Rows are points. Each copy is the shape, with its points in the same order, turned, moved and blurred by noise. Some copies are also mirrored. Which?

Shape (8 x 3):
[[ 0.37 -0.01  0.31]
 [-0.18  0.13 -0.07]
 [ 0.03  0.44  0.36]
 [ 0.13 -0.61 -0.08]
 [-1.05  0.07  0.17]
 [ 0.16  0.00  0.11]
 [ 0.11 -0.18  0.09]
 [ 0.42  0.36  0.11]]
Copy 1 (8 x 3):
[[-0.22  0.00  0.27]
 [ 0.32 -0.01 -0.14]
 [ 0.21 -0.25  0.37]
 [-0.38  0.22 -0.44]
 [ 0.58 -0.77 -0.65]
 [-0.01  0.07  0.05]
 [-0.15  0.01 -0.08]
 [ 0.06  0.17  0.42]]
Copy 1 is: mirrored
Copy 2, 8 rows:
[[ 0.09 -0.46  0.02]
 [-0.20  0.18 -0.05]
 [-0.42 -0.32  0.23]
 [ 0.61  0.03 -0.21]
 [-0.26  0.79  0.60]
 [ 0.01 -0.18 -0.08]
 [ 0.18 -0.08 -0.06]
 [-0.26 -0.47 -0.19]]
Copy 2 is: mirrored
Copy 3:
[[ 0.34 -0.34  0.20]
 [-0.15  0.12  0.03]
 [-0.08 -0.45 -0.13]
 [ 0.32  0.24  0.68]
 [-1.01  0.10  0.28]
 [ 0.19 -0.11  0.16]
 [ 0.17 -0.03  0.32]
 [ 0.37 -0.28 -0.20]]
Copy 3 is: mirrored

Shape, 7 rows:
[[-0.01  0.09  0.08  0.61]
 [-0.18 -0.48  0.59 -0.68]
 [-0.11  0.45 -0.04  0.03]
 [ 0.29 -0.36 -0.04 -0.29]
 [-0.21 -0.25 -0.36  0.47]
 [-0.18  0.39 -0.16 -0.09]
 [-0.12  0.47  0.13  0.15]]
Copy 1 (7 x 4):
[[ 0.29  0.22  0.48  0.30]
 [-0.95 -0.08  0.10 -0.62]
 [ 0.22  0.17 -0.23  0.17]
 [-0.08 -0.53  0.10 -0.34]
 [ 0.08 -0.29  0.27  0.51]
 [ 0.14  0.11 -0.32  0.22]
 [ 0.23  0.43 -0.06  0.12]]
Copy 1 is: only turned
Copy 2, 7 rows:
[[-0.22  0.42  0.37 -0.18]
 [ 0.78 -0.63 -0.05 -0.27]
 [-0.18  0.25 -0.27 -0.04]
 [ 0.48 -0.17  0.17  0.35]
 [-0.42 -0.05  0.53  0.14]
 [-0.21  0.10 -0.30  0.11]
 [-0.16  0.32 -0.20 -0.15]]
Copy 2 is: only turned

Shape, 9 rows:
[[ 0.84 -0.32 -0.01 -0.07  0.41 -0.02]
 [ 0.44  0.20  0.20 -0.12  0.52  0.04]
 [ 0.42 -0.25 -0.24 -0.04  0.45  0.14]
 [ 0.11  0.16  0.02  0.00  0.12 -0.34]
 [-0.52 -0.14  0.36 -0.10 -0.03  0.10]
 [-0.01 -0.70  0.42 -0.13 -0.28  0.11]
 [-0.43  0.38  0.09 -0.60  0.10 -0.16]
 [ 0.15 -0.56  0.41  0.09  0.24  0.68]
 [-0.04  0.32  0.17 -0.18 -0.30  0.14]]
Copy 1, 9 rows:
[[ 0.35 -0.35 -0.88  0.09 -0.20 -0.44]
 [ 0.05  0.22 -0.52 -0.08 -0.20 -0.36]
 [-0.09 -0.07 -0.80  0.24  0.11 -0.22]
 [-0.30 -0.09 -0.19 -0.07 -0.30 -0.18]
 [-0.28 -0.03  0.04 -0.51  0.35  0.00]
 [ 0.19 -0.58 -0.14 -0.46  0.48  0.00]
 [-0.35  0.30  0.26 -0.10  0.22 -0.36]
 [ 0.36 -0.02 -0.76 -0.43  0.50  0.04]
 [ 0.13  0.15  0.30 -0.15 -0.10  0.21]]
Copy 1 is: mirrored
Copy 2, 9 rows:
[[ 0.16 -0.67 -0.54  0.28 -0.19 -0.29]
 [ 0.19 -0.42  0.00  0.15 -0.26 -0.58]
 [-0.03 -0.49 -0.23  0.13  0.13 -0.20]
 [-0.16 -0.03  0.13  0.07 -0.46 -0.22]
 [ 0.11  0.66  0.05 -0.12  0.07 -0.38]
 [ 0.31  0.47 -0.66  0.06 -0.01 -0.12]
 [ 0.01  0.26  0.34 -0.64 -0.34 -0.36]
 [ 0.53  0.11 -0.40  0.33  0.51 -0.47]
 [ 0.38  0.29  0.25 -0.04 -0.28  0.00]]
Copy 2 is: mirrored

Shape, 11 rows:
[[ 0.09  0.13  0.51 -0.14  0.00 -0.13 -0.12  0.03]
 [ 0.35  0.16  0.70  0.19 -0.02  0.27  0.42 -0.41]
 [-0.37 -0.01 -0.31  0.41  0.65  0.03  0.49  0.31]
 [ 0.50 -0.29 -0.28  0.00 -0.43 -0.01 -0.39  0.13]
 [-0.55  0.22 -0.32  0.04  0.06 -0.02  0.11  0.36]
 [-0.54  0.10 -0.33 -0.20  0.36  0.04  0.61  0.13]
 [-0.10 -0.37  0.61 -0.17  0.06 -0.30  0.00 -0.11]
 [ 0.40  0.12 -0.18 -0.22  0.09  0.15 -0.31 -0.16]
 [ 0.24 -0.15 -0.10  0.05  0.12  0.35 -0.26  0.23]
 [-0.08  0.19 -0.18  0.14  0.40 -0.26  0.36  0.17]
 [ 0.75 -0.36  0.03 -0.12 -0.18  0.21  0.03  0.93]]
Copy 1:
[[-0.07  0.10  0.57 -0.04  0.05  0.16  0.14  0.09]
 [-0.02 -0.11  0.70  0.55 -0.27 -0.39 -0.07  0.09]
 [ 0.57  0.50 -0.40  0.17  0.05  0.17 -0.41 -0.41]
 [-0.09  0.05  0.10  0.01  0.89 -0.08  0.18  0.63]
 [ 0.20  0.47 -0.35 -0.27  0.11  0.04  0.21 -0.17]
 [ 0.31  0.14 -0.45  0.10 -0.08  0.16  0.12 -0.62]
 [-0.38 -0.16  0.49 -0.18  0.17  0.20 -0.23 -0.18]
 [ 0.19  0.19  0.34  0.35  0.57  0.09  0.46  0.22]
 [-0.09  0.46  0.06  0.36  0.52  0.17  0.14  0.28]
 [ 0.55  0.20 -0.07 -0.03  0.09  0.16 -0.09 -0.15]
 [-0.13 -0.07 -0.30  0.37  0.30  0.49 -0.13  0.99]]
Copy 1 is: mirrored
Copy 2:
[[ 0.02 -0.30  0.23 -0.19  0.08  0.52 -0.03  0.08]
 [ 0.18 -0.79 -0.05  0.30 -0.21  0.61  0.35 -0.16]
 [ 0.24 -0.23  0.17  0.40  0.92 -0.36  0.51  0.18]
 [-0.18 -0.15  0.23 -0.06 -0.16 -0.31 -0.52 -0.30]
 [-0.06  0.07  0.11  0.15  0.55 -0.21  0.13  0.60]
 [-0.04 -0.14  0.22  0.11  0.43 -0.40  0.73  0.59]
 [-0.38 -0.29  0.51 -0.13  0.19  0.55  0.26 -0.16]
 [ 0.28 -0.05  0.02 -0.29 -0.19 -0.12 -0.05 -0.15]
 [-0.01 -0.26 -0.16 -0.16  0.27 -0.19 -0.10 -0.22]
 [ 0.37 -0.24  0.43  0.20  0.48 -0.17  0.29  0.31]
 [-0.20 -1.01  0.14 -0.35  0.30 -0.44 -0.63 -0.13]]
Copy 2 is: only turned
Copy 3:
[[-0.21  0.10  0.20 -0.14 -0.14  0.02 -0.24  0.12]
 [-0.25  0.45 -0.04 -0.39  0.23  0.40 -0.05 -0.31]
 [ 0.44  0.25 -0.58  0.25  0.50 -0.53 -0.49 -0.12]
 [ 0.34 -0.23  0.39  0.18 -0.62 -0.02  0.25 -0.21]
 [ 0.10 -0.01 -0.50  0.16 -0.05 -0.68 -0.10  0.14]
 [ 0.22 -0.09 -0.53  0.12  0.56 -0.43 -0.17  0.28]
 [-0.33  0.12  0.35  0.32  0.15  0.17 -0.21  0.11]
 [ 0.22 -0.53  0.19 -0.29 -0.19  0.01 -0.13 -0.23]
 [ 0.33 -0.30 -0.06  0.08 -0.44  0.15 -0.32 -0.26]
 [ 0.36  0.13 -0.12 -0.07  0.33 -0.56 -0.27  0.10]
 [ 0.88  0.19  0.04  0.08 -0.68  0.36 -0.11  0.32]]
Copy 3 is: only turned
Copy 4 (11 x 8):
[[ 0.07  0.15  0.31 -0.35  0.09 -0.10 -0.28  0.33]
 [-0.19  0.44  0.23 -0.07  0.78  0.28 -0.31  0.38]
 [-0.80 -0.54 -0.09  0.34 -0.01 -0.32 -0.21  0.07]
 [ 0.47 -0.22 -0.25 -0.23 -0.23  0.45 -0.66 -0.07]
 [-0.17 -0.41  0.00  0.31 -0.39 -0.23  0.09  0.13]
 [-0.29 -0.47  0.27  0.58  0.06 -0.42  0.02 -0.10]
 [ 0.03 -0.26  0.57 -0.58  0.32 -0.04 -0.23  0.19]
 [ 0.11  0.22  0.06 -0.05 -0.15  0.08 -0.61 -0.28]
 [-0.15 -0.14  0.08  0.00 -0.27  0.27 -0.70  0.05]
 [-0.34 -0.27 -0.18  0.11  0.10 -0.44 -0.19 -0.01]
 [ 0.35 -0.48 -0.17  0.08 -0.11  0.10 -1.22  0.58]]
Copy 4 is: mirrored
